Every row gives one point. The last column is the point's height on a tilted bowl or saddle (a function of degree 2), plus a little noise. Along how many of its main directions does it bend up, bend down or stay straight?

Points (16 x 4):
[[-13  37 -12  32]
 [-24  12 -10  30]
 [ 36  -1  25 -34]
 [-31 -41  -5  56]
 [-11   2 -27  18]
 [ -3 -38  44  -9]
 [ -3  68 -30  73]
 [ 74 -10 -25  -9]
 [ 27  15  -8 -14]
 [ 46 -36   5  -6]
 [ 48 -13  38 -32]
 [  9  14 -24  -2]
 [ 41 -29  17 -12]
 [ -8   2   4  -2]
 [ 19  34 -21   6]
 [ 29 -55  -2  12]]
Directions: 2 up, 1 down, 0 straight

Points (25 x 5):
[[-14  -6  35  11  23]
 [ 12 -37 -10 -38 -16]
 [ 39 -57  -7   1  22]
 [ 41 -62  -8  34  59]
 [ 49  12 -34 -52 -60]
 [ 40 -47 -42  42  61]
 [-23  52 -56  22  -8]
 [-23   9   3 -59   7]
 [-12   5  34 -68   9]
 [-34   3   0  -2   5]
 [ -2  29  51 -19  47]
 [ 16 -44 -41  12  25]
 [ 30  32  18  -9   7]
 [-12  -5  -5  26   0]
 [-23  28   4  -5   9]
 [ -8  42   6   2  10]
 [ -1   2   0  45   5]
 [-10  17 -30   0  -3]
 [  1  -9  35  17  28]
 [ -6  -8 -48  17   7]
 [ 50 -12 -11  27  30]
 [-58  13 -25  -9  14]
 [  4  -1  21  14  17]
 [ 28  -6  -9 -63 -51]
 [ 14  -4  30  29  33]]
Directions: 2 up, 1 down, 1 straight

Points:
[[ 11  38 -18 -76 -27]
 [  1 -21  12 -28 -19]
 [-23  33 -32  21 -37]
 [  7  -8  50 -44 -26]
 [-23  -7 -26 -12 -25]
 [ 26 -42 -45   9 -49]
 [  5 -17  -4 -26 -17]
 [ 18  11  28  -8 -10]
 [-26  11  30 -16 -16]
 [ -9 -17  17  17 -21]
 [  1  50 -37 -24 -34]
 [-19  65  22 -18 -21]
 [-35  -3  -3 -11 -19]
 [ -6  34  45  34 -44]
 [-13  44  -1   4 -19]
 [-35 -31   1 -62 -61]
 [  8  21  27  12 -18]
 [-39   2  18 -13 -19]
 [ 15  10   8 -23  -5]
 [ 37 -28  19 -63 -29]
 [ -2  46  -9 -72 -26]
 [-41 -18  -3  46 -30]
 [ 22   7  63   4 -35]]
Directions: 0 up, 3 down, 1 straight

Points, 46 rows:
[[-45  13  -2 -21 -29  24  38]
 [ 16  -4  11  -9 -30   3   0]
 [ 30  32 -24 -12  39 -54  44]
 [-28 -51  -4   0   3 -40   7]
 [ -5 -21   3  52  35  11  49]
 [  0   0  12  17 -57  -3  13]
 [  0 -21  12 -28  27   5  14]
 [ 29  31 -46  31   1  28   5]
 [ 30  -4 -29  -2   0  14  13]
 [-10  24  27  61 -11  -2  48]
 [ 37  19 -34 -38 -26 -39  38]
 [-23 -72  22  -7 -15 -28 -18]
 [-41   2  70   0  -6  -5   3]
 [ 15 -68 -26  12  22   4  28]
 [-32 -30   0   0 -10  -7  11]
 [ -9  22  34 -34  13  14  13]
 [-35 -18 -49  26  41 -17  31]
 [ 11 -22   4  -3 -38 -21   1]
 [ 37  -1  39  -8  17 -41  14]
 [-21  12 -31 -21  12  18  13]
 [-19  12  54  32 -29 -17   0]
 [-21  46  21 -61  15  37  38]
 [ 47 -17 -23   4   1 -30  34]
 [-14   1   9  44 -71  17  58]
 [ -3 -51 -66  33 -17  25  47]
 [ -1 -28 -13  18  -2 -40  15]
 [ 33  34   7  -3  19  19   3]
 [-13  13 -31  53  11 -28  42]
 [ 25 -24  48   2 -28 -38 -32]
 [ 18  -7  -1  38 -10 -22  23]
 [ 40 -11 -12  -3 -19  -6  19]
 [ 13  17   3 -57   5 -10  27]
 [  6  20  37  15   4  41   5]
 [-32  24  22  -9 -46 -31   5]
 [-11 -44 -32 -76  -1  -8  61]
 [ 30  12  41 -16 -49 -41 -34]
 [  0  -3  27   5   3  17   2]
 [ -8 -14 -20  64  -4 -47  50]
 [ -8 -28  23 -22 -41  19  -3]
 [  2  24  29  40  57  74  36]
 [ 11   5   7   1 -32  19   5]
 [-15 -72 -20   3   0 -45  12]
 [-29 -37 -23  23 -37  55  50]
 [ 31  -6   4 -50  27  45  12]
 [ -1  -4   1 -21 -38  52  15]
 [ 41 -48   0  13 -73 -24  38]]
Directions: 3 up, 1 down, 2 straight
